Every row gives one point. Each copy is the shape, with its points in the same order, stretched, turned, moved and blurred by noise. Is it also mirrored, or only turned?
In the rows, 128 means zero.

Shape, 8 rows:
[[143  94  87]
 [136 153 100]
 [108 109  96]
 [137 157 121]
 [ 79  88 161]
 [181 129 173]
 [ 70  67 183]
 [151 172 148]]
Copy 1, 8 rows:
[[146 115  88]
 [170 152 122]
 [160 111 123]
 [150 162 127]
 [104  95 177]
 [ 73 178 115]
 [ 85  79 179]
 [137 193 138]]
Copy 1 is: mirrored
Copy 2:
[[137  64 118]
 [152 122 138]
 [116  98 110]
 [141 124 152]
 [ 51  88 135]
 [122  71 206]
 [ 20  68 138]
 [139 131 184]]
Copy 2 is: only turned
Copy 3 (8 x 3):
[[134  81 108]
 [118 141  94]
 [ 99  98 121]
 [116 157 117]
 [ 78 114 202]
 [178 155 179]
 [ 79 106 240]
 [128 185 136]]
Copy 3 is: only turned
Copy 4, 8 rows:
[[113  97  79]
 [164 140  94]
 [100 137  97]
 [173 143 121]
 [ 80 149 154]
 [189  76 149]
 [ 62 144 176]
 [198 143 139]]
Copy 4 is: only turned

Shape (11 x 6):
[[206 163  72 180  79 162]
 [ 99 170  64 150 113 102]
 [159 152 161 125 157  93]
 [182  65 201 138  69 139]
 [101 100 112 146 167  92]
 [106 114  63 147 145 178]
 [119  73 134 103 146 124]
 [124  81 170 153 125  93]
 [120 141 178  84 137 130]
 [146  85 198 164 106  78]
 [101 166 156 182 133 103]]
Copy 1 (11 x 6):
[[248  99 123 115 100 103]
 [157 178  96 118  75 101]
 [127 125 149 103 151  73]
 [126  38 185 182 121 102]
 [105 133  78 135 125  86]
 [152 120  65 117  99 154]
 [ 85  84 104 125 114 109]
 [ 98 105 133 178 127  83]
 [ 78 116 165 110 124 124]
 [104 100 161 194 137  66]
 [125 177 136 163 139 107]]
Copy 1 is: only turned
Copy 2, 11 rows:
[[170 170  68 203  87  82]
 [ 97 161  98 115 141  75]
 [185 154 171 105 142 122]
 [229  46 157 143  69 114]
 [131 101 148 109 191 110]
 [ 93 114  86 165 153 147]
 [161  70 132 102 156 149]
 [173  68 178 116 140  99]
 [160 124 165  75 104 162]
 [202  69 199 117 124  78]
 [117 146 194 128 126  85]]
Copy 2 is: only turned
Copy 3 (11 x 6):
[[201 207  27 132  77 118]
 [183 125  73 103 130  86]
 [133 199 144 105 150 111]
 [ 73 191 123 179  60 144]
 [127 129 115 146 184 106]
 [165 121  58 151 166 162]
 [ 81 138 109 148 170 155]
 [100 154 143 174 131 103]
 [105 159 153  92 139 155]
 [ 93 174 158 180  97  88]
 [177 157 166 148 116  91]]
Copy 3 is: mirrored

Shape, 15 rows:
[[ 92  59 127  94 134 170 146 135  95]
 [ 35  48 134  78 122 120 150 172  99]
 [118 149 122 162 179 148 197 112 202]
 [136 118 121 176  73 136 131 172 116]
 [127 152 147 133 190 134 178  98 183]
 [141 147  79 118 137 108 170 109 193]
 [111 170 133 166  93 107 139 192  85]
 [ 90 134 130  77 110 166 146 131 157]
 [123 141 146 149 141 126 127  80 178]
 [188 182 133 217 173  88 135 131  58]
 [106  67 130 177 202 135 106 169 109]
 [192 154 151 151 109  97 104 162 138]
 [164 139 149 118 112 146 134 102 136]
 [126 134 121  43 130 178 124 132 152]
 [ 41 119  72  68 145 154 112 127 139]]
Copy 1:
[[ 87  59 119 122 122 148 117 121 117]
 [ 45  58 148 114 137 109 157 147 113]
 [129 184 179 150  79 137  58 125  67]
 [158 136 107 140  65 135 176 162 145]
 [129 181 170 116 100 134  64  99  73]
 [135 170 130 123  77  89  55 155  93]
 [137 170 107 102  85 151 206 174 113]
 [ 69 124 129  87  77 133  92 133 134]
 [123 170 133 128  80 104  97  78 112]
 [223 203  80 120 115 164 182 110  59]
 [124 132 128 171 183 153 149 113 113]
 [191 188 113  91 101 114 157 136 158]
 [152 140 109  89  73 128 108 103 129]
 [ 81 121 104  69 104 141  68 130 161]
 [ 12 118  84 117 127 126  88 136 123]]
Copy 1 is: mirrored
Copy 2 (15 x 9):
[[121  96  88 188  71 143 165 148  73]
 [ 72  99  75 186  84  83 166 170  13]
 [158 182 117 206 116  82 114 101 183]
 [ 62 122 149 114 106 123 165 133 163]
 [188 169 135 184 126  83 102 114 157]
 [166 182 101 138  95  69 151  98 175]
 [ 67 155 190  94 147 117 157 139 110]
 [125 161 118 159  35 100 129 159 110]
 [150 140 123 145  96  73  77  99 172]
 [164 132 202  82 231 146 144  57 158]
 [117  91  72 182 192 159 116 140 115]
 [133 119 161  68 140 115 111 160 183]
 [158 123 149 125  74 114 124 125 172]
 [162 167  99 135  37 133 130 181 112]
 [115 183  54 150  61 114 131 129  60]]
Copy 2 is: mirrored
Copy 3:
[[ 96 101 155 110 134 187 183 163 116]
 [ 57 126 154 106 136 158 150 230  97]
 [111 158  68 200 109  92 187  90 168]
 [151 184 161 151  76 171 150 167 154]
 [117 131  88 164 121  72 186  84 159]
 [152 123  41 152  60  91 151 128 155]
 [156 220 154 113 108 137 121 152 150]
 [104 117 130 128  75 125 151 134  78]
 [122 119 118 156  92 101 119  77 170]
 [208 205 132  88 180 130 140  81 237]
 [116 157 143 166 210 163 128 148 168]
 [224 155 150 140  98 125 117 132 172]
 [164 117 148 129  85 145 155  92 155]
 [144  89 128 126  85 135 168 123  57]
 [ 68 115  87 131 107 150  92 152  50]]
Copy 3 is: mirrored

Shape, 17 rows:
[[ 72 159 133  73  85 174 143 130 147  95 104  50]
 [ 83 113 102  89 116 143 152 123 106 151  76 147]
 [143 157 128 194 172  72  78 137 146 179 105  80]
 [ 98 128 109  98 165 165 135 106 105 117 127 141]
 [123 173 171  83 174  81 170 142  80 150 100 136]
 [129 155 182 127  44 216 134 230 179  62  98  75]
 [167 177 111  76 162 127 150 119 113 194  98 109]
 [107 161 114 103  97 158 183 160 198  74 121 147]
 [ 69 134  96  73 134 165  97 153 193 152 124 126]
 [135 138  92 163 142 108  75 148 124 171 131 114]
 [166 220 172 126 200  98  74 109 114 161  76 128]
 [133 142 115 124 155 114 133 121 133 154 184 142]
 [202 215 135 162 121  55  81 168 127  99  55  58]
 [108 165 130  67 135  94 128 142  89 147 146 163]
 [110 135 129  97  84 140 124  86 156 157 124 144]
 [ 60 144 135  90 116 146 179 127 141 153 128 143]
 [123  83 147  83  92 155 133 161 211  84 123 101]]
Copy 1:
[[ 85 158  88 144  86 148 103  80 169 179 171  30]
 [ 74 123 119  78 114 141 129 110 160 151 152 137]
 [197  82 112 139 195  79 151 122 122 151  57 118]
 [ 97 116 126 102 159 160  99  80 122 138 179 123]
 [118 136 172  94 178  78 144 123 216 119 187  85]
 [ 92 249 150 154  49 168  58 156 104 194 112  49]
 [153 134 112  76 202 139 189  70 176 131 135  77]
 [101 224  96 164 113 151 116 151 149 144 176 124]
 [110 140  81 127 159 199  94 124 162 183 132 139]
 [180 106 108  86 170 115 115 106 111 166  97 155]
 [180 116 168 107 211  91 132  69 202  93  87  97]
 [179 113 124 106 187 146 133 120 142 127 178 138]
 [206 190 107 127 144  14 139 117 125 105  62  74]
 [156 141 134  78 159 120 105 115 204 142 202 133]
 [149 120 118 117 104 178 136 122 170 122 153 110]
 [ 73 134 137 121 117 159 128 112 190 172 185 109]
 [127 179 105 161 105 171  92 197 121 130 126  71]]
Copy 1 is: only turned
Copy 2, 17 rows:
[[ 67 112 127  96  98 161 187 102 109 182 191 162]
 [127  94  97 122 123 102 150 138  53 140  99 159]
 [114 105 191 162 118 178  94 150 156  98 107  71]
 [114 144 112  99 155 105 126  94  82 142 107 144]
 [133 152 140 125  89  81 119 150  49 126 152  96]
 [ 67 186 172 124  94 183 230 168 188 247 174 160]
 [175 127 127 159  95 145 121 110  60 160 155  92]
 [ 97 163 117 167 138 124 175 146 120 179 180 179]
 [146  79 131 109 174 119 133 128 133 169 160 156]
 [136 103 121 138 128 149  92 146 152 123  95  99]
 [178 159 223 125 108 178  81 142 102 112 135 112]
 [142 133 111 148 128  91  96  97 131 136 132 113]
 [112 184 178 158  79 247 153 210 168 103 156  69]
 [164 136  88 103 109  70  99 148  94 131 148 126]
 [153  79 121 146  95 124 135 104 115 129 127 192]
 [110  89 111 130 106  71 130 112  71 176 159 170]
 [120 131 145 140 145 132 221 125 167 151 158 153]]
Copy 2 is: mirrored

Shape (18 x 12):
[[148 170  58 154  69 140 126 157 121  93 155 157]
 [174 120  49 175  88 173 118 178 135 127 124  51]
 [ 93 125 171 131 154  90 160 137 117 128 170 130]
 [135  55 133 129 156 115 112  99  71 130 104 138]
 [121  81  89 101 176 101 156  94 109 175  79 152]
 [141 110  81 136 197 151  99  66 175 118  99 105]
 [196 113  81 178 121 105 121  84 174 167 136 106]
 [ 78  70 127 152 106 109 203 119  91 112 171 177]
 [ 93 133  86 123 105  95 210 151  46  67 197 126]
 [151 107 118 101 111 112  87  83 135 147  72  88]
 [ 86  90 125 158 112  46 194 156  76  39 109 165]
 [163 138  97 165 144 133  87  51  92 158  88 108]
 [209 151  65 143 159 117  86 139 142 175  89  97]
 [189  97 138  97 152 125 131  73 116 119  72 118]
 [ 77 116 111 171 112 101 134 183  69  84 141 149]
 [111 175  98 171  65 174 196 168 142 129 145 150]
 [127  87 139 131 135 123 172 158  93  88 183 196]
 [157 103  67  94 123 119  57  74 176 176 100 113]]
Copy 1 (18 x 12):
[[ 84 207  65 129  85 136  68 114 137 126 123 136]
 [150 137  77 132  97 137  62  90 122 159  63  83]
 [147  97 189 149 201 108 105 140 136 116 182 144]
 [156 126 154 156 214 184 136 116  94 108 105 149]
 [136 107 124 148 236 112 171 183 114 106  66 161]
 [180 110 126 144 150 141 196  59 200 145  64 126]
 [128 124 118 137 158  63 128  35 114 146  76 103]
 [113  96 164 220 172 133  84 173 126  76 141 172]
 [ 81 141  96 201 154 158  70 193 147  98 163  99]
 [155 120 114  89 166 127 189  93  81 108  70  98]
 [166 156 139 197 161 124  44 178 129  15 144 123]
 [132 168 151 115 183 161 174  83 111 160  78  88]
 [146 152  78 100 183  99 127  83 103 184  72 109]
 [181 140 106 149 170 137 196 100  84 131 103 120]
 [133 172 145 154 162 180  23 157 140  84 142 141]
 [110 149 132 162  62  91  61 186 133 132 121 137]
 [130 133 124 200 160 151  75 146 118 117 179 194]
 [114 106  95  76 174 120 195  50 114 127  47 140]]
Copy 1 is: only turned
Copy 2, 18 rows:
[[165 103  73 112 117 185  94 188 114 128 105 147]
 [181 112 135  91 115 184  45 182 122 138 115  81]
 [113 123 143 111 113 100 124 123 114  62 140 131]
 [168 129 211 172 132 131 125 123  79 114 121 116]
 [153 140 157 197 132  92 151 122  80 136 145  56]
 [140 128 169 143 187 106  99 162  67 174 157  90]
 [194 129 162 108 101 128 124 152 118 180 186 108]
 [130 115 144 131  91 114 177 163  93  52 118 112]
 [128 140  90 104  77 135 108 182  43  21 116 128]
 [151 172 173 158 144 134 105  83 110 198 128  78]
 [ 99 178 130 208  83  94 105 193  98  40  73 168]
 [192 165 185 158 174 186 101 115  95 161 168 108]
 [192 124 120 161 146 137  50 137 122 171 166 109]
 [171 172 162 157 165  82 112 117  82 151  98  99]
 [118 111 122 167 124 176  75 154 120  57 103 164]
 [160 127  77  88 126 154 133 194 173  79 106  94]
 [152  85 127 133 113 102 121 171  80  68 103 175]
 [158 116 163 145 140 152 137 107 104 230 154  70]]
Copy 2 is: mirrored
Copy 3:
[[118  83 137 103  80 100 127 133 118  69 155 176]
 [132  49 100 164  83  78 156 141 163  33 117 149]
 [110 132 131 145 157 149 126 132 156 153 165  92]
 [140 115  89 122 143 136 110 104 156 149  68  96]
 [ 97 186  89 126 138 137 163 118 169 140  62 104]
 [130 159 125 183 148 165 167  67 157  53  55 122]
 [111 136  86 190  82 135 154  80 180  92 116 168]
 [ 97  85 128  88 145 139 180 119 119 188 144 101]
 [114  83 115  82 110 103 147 136 104 125 198  47]
 [160 148 129 146  83 140 122 119 212  99  68 132]
 [100  96 189 100 103  66 127  98 137 164 137  68]
 [152 146  83 184  85 156 112 120 123 109  55 149]
 [111 164  72 187  93  98 102 117 183  50  86 162]
 [175 167 116 135 129 103 140  84 189 120  78 121]
 [ 91  65 148 114 112 111  95 148 107 125 128 104]
 [115  90 151 124 109  90 197 180  97 115 165 185]
 [112  96 119  70 179 107 134 104 132 158 166 116]
 [130 159 103 137  88 179 124  97 219  63  63 159]]
Copy 3 is: only turned
Copy 4:
[[156 155 128  82 113 153 120 213 106 118 185 137]
 [128 116  93  61 126 160 184 209 116 199 171  84]
 [137 124 175 153 176 171 115  91 143 100 163 100]
 [142  90 106 152 197 150 128 113 157 166 101 153]
 [131 169 122 146 185 148 122  86 165 181 128 181]
 [155 165  43 136 151 171 101  71 136 172 133  96]
 [183 141  59 142 181 144 132 148 142 189 217 103]
 [135 126 131 164 146 161 177 108 169  60 151 178]
 [147 153 178  92 156 192 189 145 101  38 153 163]
 [157 129 114 120 209  80 106 128 121 215 136  95]
 [174 156 164 128 189 177 161 179 206  70 108 154]
 [160 127  77 172 189 137 103 161  90 208 141 128]
 [147 139 105 100 188 169  88 168 109 239 196 109]
 [203 117 119 132 182 123 122  91 144 203 123 138]
 [104 131 157 111 163 184 129 195 141  89 119 125]
 [145 162 155 126  76 145 160 182 119 126 185 125]
 [150  95 157 124 126 190 138 104 172  77 166 161]
 [127 140  45 107 188  76  82 101 126 211 161 118]]
Copy 4 is: only turned

Shape (17 x 12):
[[ 95  96 100 115 153 144 144 124 167 163 120 150]
 [ 97 165 146 116 153 123 171 122 167 175 249 126]
 [118  95  83 115 146 143 195 150  58 157 130 153]
 [103 112 148 140 102  51 113 142 160 130  97 137]
 [120  88  68 149 149 151 139 101 148 169 143 144]
 [ 99 132 154 120 133 135 117 109  94  62 217 151]
 [143 105 153 143 151 155 151 111 167  98  98 135]
 [148 213 127 151 153 147 111 122  79 125 115 134]
 [119  97  22 117 121 121 114 134 139 170 105  82]
 [115 153 135 130 154 159 109 111 139 108 106  95]
 [105 136  94 162 108 161 134 148 135  92 101 114]
 [138 214 137 116  95 157 100 100 116 165 102 145]
 [177  89 138 147 153 141 115 144 158 155 132 119]
 [113 151 128 124 138 108 127 107 137 137  94 147]
 [115 116 127 130 138 129 185 143 144 130 109  81]
 [ 99 120  95 119 147 120 115 173 133 168 109 102]
 [ 96  89 129 165 105 111 131 121  68 153 121 143]]
Copy 1:
[[166 108  98 126 139 191 131 143 141 138 129 144]
 [159 146 114 113 158 121 180  82  81  67 240 172]
 [114  42 107 162 139 167 199 142 120 125 104 154]
 [146 190 158 110  57 147 132 189 136 139  86 147]
 [192  98  90 166 138 162 133 108 146 128 123 126]
 [ 62 111 127 140 111  73 118  93 139  45 173 143]
 [107 160 128 161 176 130 127 134 186 153 104 152]
 [ 81 138 107 205 123 121 113 113  76 167 136 140]
 [207  95  89 117 110 160 154 126  96 160  71  55]
 [ 95 157 130 150 156 142 100 110 111 138 113 113]
 [106 154  92 177 123 166 135 151 140 123  94  81]
 [ 94 143 108 184  94 145 118 104  94 203 175 107]
 [169 132 150 165 173  96 141 157 149 150 123 128]
 [120 149 118 146 101 159 118 126 114 165 121 153]
 [117 156 135 129 166 167 192 143 127 133 105 122]
 [157 122 117 116 130 160 143 172  74 152 100  99]
 [134  91 164 174  75 160 135 153 130 107  98 131]]
Copy 1 is: mirrored
Copy 2 (17 x 12):
[[125 105  98 106 156 101 190 108 176 146 106 159]
 [116 115 146 163 143  95 207  82 102 168 212 125]
 [118 161  69 130 104 136 213 179 100 145 102 157]
 [144 150 125 149 147  76 121 150 187 137 133 191]
 [141  95  44 132 143 123 195  99 175 127 107 129]
 [110 107 162 152  96 129 144 109  55  63 178 140]
 [159 130 152 132 130  95 155 117 150 118  63 120]
 [121 189 119 128 117 179 105 139 115 144 130  87]
 [151  82  30  85 159 129 165 183 221 146 127 130]
 [126 111 144 109 128 121 114 137 152 134 109  99]
 [134 130 127 108  97 130 161 165 201 107 109 127]
 [167 183 102  76 106 150  93 100 140 165 134 103]
 [186 103 118 164 146 142 163 137 146 154  93 130]
 [129 161 107 116 147 104 125 118 156 143 113 145]
 [137 133 133 124 116  72 174 188 162 160 100 121]
 [118 103 102 112 153 134 157 181 187 173 133 158]
 [122 135  68 164  71 118 138 151 131 131 114 175]]
Copy 2 is: only turned
Copy 3, 17 rows:
[[117 147  97 133 133 127 155  96 141 158  90 143]
 [ 85 166 149 158 210 179 183  95 109 154 193 107]
 [ 94  97  96  98  78 123 171 143  53 134 109 146]
 [ 84 141 160 173 122  65 139 102 161 121 117  92]
 [141 131  68 164 156 128 152 109  98 152 101 145]
 [ 70 144 134 128 156 153  82 148 127 139 207 141]
 [116  94 145 139 146 130 136 128 182 118 114 166]
 [152 189 180 148 111 131 121 174  90 114 115 150]
 [143 158  61 132 154 108 141 123  86 109  56  86]
 [134 173 157 125 147 152 106 142 155 114  87 129]
 [112 155 114 147 109 136 127 161 138  69 104 119]
 [201 191 171 136  87 115 135 144 113 139 146 117]
 [119  89 131 159 184 110 145 168 143 136 104 129]
 [130 166 162 137 116 105 127  95 126 126 103 140]
 [ 95 108 151 118 132 151 157 122 139  81  82  98]
 [ 92 175 117 129 145 114 149 144 116 134  62  89]
 [ 93 114 125 157  73 121 126 128  80 136 111 104]]
Copy 3 is: only turned

Shape (15 x 12):
[[186 191  96 157  97 115 161 111  87 132 169 106]
 [182 139 166 134 132 115 129 106 143 114 106 157]
 [120 102  95 111 145 105  96 184 124 170 111 147]
 [ 97 150 107 145  99 159 106 194 129 172  95 203]
 [170 174 104 146 153  98 192 142 100  89 130 169]
 [ 92 162 162  79 168 195 107 131 138 124 134 134]
 [ 98  83 104  72 169 205 134 116 159 199  91 115]
 [153  86 155 145 120 105 135 118  82 101 134 118]
 [130 108 191  92 182 132 187 195 122 118 122 187]
 [117 109 176 150  89 126 175 194 164 118 180 174]
 [194 186 180  63 190 117 146 202 146 144 145 190]
 [102 156 198 105 131 126 180 131 149 136 105 149]
 [127 123 117  99  88 105 102 136 158 104  78 145]
 [139  81 144 145  91 158 159 210 126 145 126 110]
 [110 105 182 131 185 124 157 186 172 112 118 126]]
Copy 1, 15 rows:
[[187 109 100 148  56 156 121 122 123  98 168 163]
 [ 95  77 129  92 138 126 179 138 129 117 139  75]
 [110 194  87 105 115 161 120 125 124 153 112  73]
 [127 196 113 121  69 143 137 227 144 148  60  76]
 [113 108 103 164 115 141 102 147  95  66 176  74]
 [103 152 145 108 148 193 182 137  55 142  62  99]
 [149 150  71 106 140 156 169  91  89 179  13  91]
 [114  84 138  79 128  96  84 113 116 132 173 121]
 [112 122 151  71 192 128 116 169  69  83 139  19]
 [173 167 214 106 148  86 139 205 133  74 158  69]
 [117 136 134  67 181 221 197 145  87  65 148  23]
 [129 127 116  92 186 109 172 201  63 117 122  63]
 [ 67 160  79 113 162  98 186 157 139 122  95 104]
 [180 164 137  58  91  80 118 139 116  95 103 116]
 [123 172 145  85 156 120 157 132  49  93 138  34]]
Copy 1 is: mirrored
Copy 2, 15 rows:
[[139 155 127 161  94 152  75 203  50  87 108 199]
 [125 102 106 121 145 152 143 153 119  84 123 160]
 [134 123 197 129  87 101 130 130 176 100  84  97]
 [121 104 177  90  34 133 106 128 199  75 153 156]
 [ 99  76 156 137 116 173 108 157  35  72 102 143]
 [122 174 109 127 120 211 138  57 190 128 152 129]
 [153 180 154 119  99 146 130  17 196 187  58 185]
 [160 166 136  94 158 132 119 157  76  73  85 114]
 [130  87 190  81 139 190 197 103 115 124 125  82]
 [128  95 177  80 132 145 125 160 124 151 199 107]
 [109  61 186 165 124 195 214 161 164 118 149 122]
 [146 120  98  86 103 199 182 120 122 137 157 114]
 [158  97  97 136 105 130  80 124 164  68 128  87]
 [194 145 181  99 114  97 126 121  97 124 149 143]
 [120 104 156 110 160 131 200  78 101 151 164  82]]
Copy 2 is: only turned

Shape:
[[109 102 133 121 100 134 158  73 141 130 155 114]
 [139  97 134 117 118 121 166 138 147 134 159 149]
 [109 165 122 143 147 158 157 159 104 130 148 135]
 [115 142 109 131  75 115 130 143 143 149 150 121]
 [114  96 140 146 150 135 153 139 142 115 128 129]
 [156 152 137 127 153 123  30 129 133 124 155 106]
 [132 153 135 123   7 180 116 147 141 161 137 133]
 [157 110  94 130 146 134 158 158 160  63 140 134]
 [128  95 126 105 149 123  93 115 108 131 159  72]
 [119 106 104 148  65 151 128 110 164 156 164 132]
 [175  97  84 141 147 126 144 114 131 161 111 100]
 [107 107 113  89 129 124  51 157 148  72 131 149]
 [112 132 129 113 155 114 115  96  90 106 155 149]
 [130 104 138 141  88 109 131 127 127 125 101  74]
 [108 125 131 101  92 133 156 120 165 136 113 106]]
Copy 1:
[[123 113 136 112 188 132 131 107  86 169 128 125]
 [135 109  90 108 140 105 131 101 108 158 135 132]
 [131  73 122 123 108 181 173 162 181 123  99 121]
 [161 131 124  92 166 128 160 155 145 133 173 136]
 [ 86 110 136 112 112 136 127  94 138 160 119 124]
 [ 89 158 116 147 102 129 101 198 129 182  92 140]
 [185  90 136  63 171 135 198 194 134 181 183 180]
 [102  65  92 141 100  93 125 126 149 160 176 109]
 [ 80 164 125 116 118 148  88 157  59 142 103 136]
 [169 131 112  91 184 146 142 120 117 200 175 142]
 [142 126 126 130 124 124  58 106 104 163 157 147]
 [ 74 144 114 143  78 128 180 141 123 162 145 142]
 [123 131 122 155 118 149 156 130 104 139  73 105]
 [ 99 146 194  86 139 105 106 145 108 144 166 138]
 [105  94 157 102 171 116 146 118 129 138 165 163]]
Copy 1 is: only turned
Copy 2, 15 rows:
[[175 161 149 126 144 140 162 140 113 106 166 118]
 [161 120 149  90 145 145 148 122  97 130 149 153]
 [140  99 112 126 115 139 139 184 147 157 125 147]
 [145 145 149 108 123  75 132 166 134 150 144 144]
 [172  97 136 122 138 145 119 144 124 105 157 153]
 [103 154  67 167 171  87 127 153 104 106 108 162]
 [124 144 183 124 150  57 119 182 100 196 142 118]
 [156  97 118  62 160 155 138 161 106  88 132 131]
 [152 171  83 141 183 130 130 152 140 103 151 176]
 [170 137 164 112 172  82 162 147 112 147 163 140]
 [175 134 118 110 168 126 120 109 155 118 115 158]
 [ 75 119  87  96 182 110 114 167 104 101 166 126]
 [111 135 108 131 134 157 162 134 133  95 137 126]
 [155 165 146 123 144 101  95 150 145  96 151 148]
 [178 134 135 108 120 111 114 156 109 133 167 118]]
Copy 2 is: only turned
Copy 3:
[[131 151 141  88 145 108 110  97 199  92 149 178]
 [118 127 162 106 154  64 142 104 133  77 121 160]
 [132 122 169 111 144 146 196  86 105 131 109 130]
 [134 177 131  92 146 144 104 114 119 119 122 120]
 [128  96 132 119 140 107 156  96 146  92  93 169]
 [102 151 127 134 168 146  54 173 116 216  71 135]
 [ 79 241 138 115 133 169 112 152 121  65  91  65]
 [ 94  93 115 185 178 105 139  99  99 112 156 180]
 [ 99 105 137  80 177 143  72 120 139 153 114 196]
 [121 214 123 109 129 127 103 111 133  92 104 153]
 [124 107 156 169 118 127  93  91 109 117 103 162]
 [ 98 121  65 114 170 152  87 208  97 137 142 190]
 [124 106 136  71 128 117 125 132 156 173 161 169]
 [116 109 109 109 137 142  72  89 155 111 109 115]
 [150 138 130 129 160 144 110 124 167  63 131 130]]
Copy 3 is: mirrored
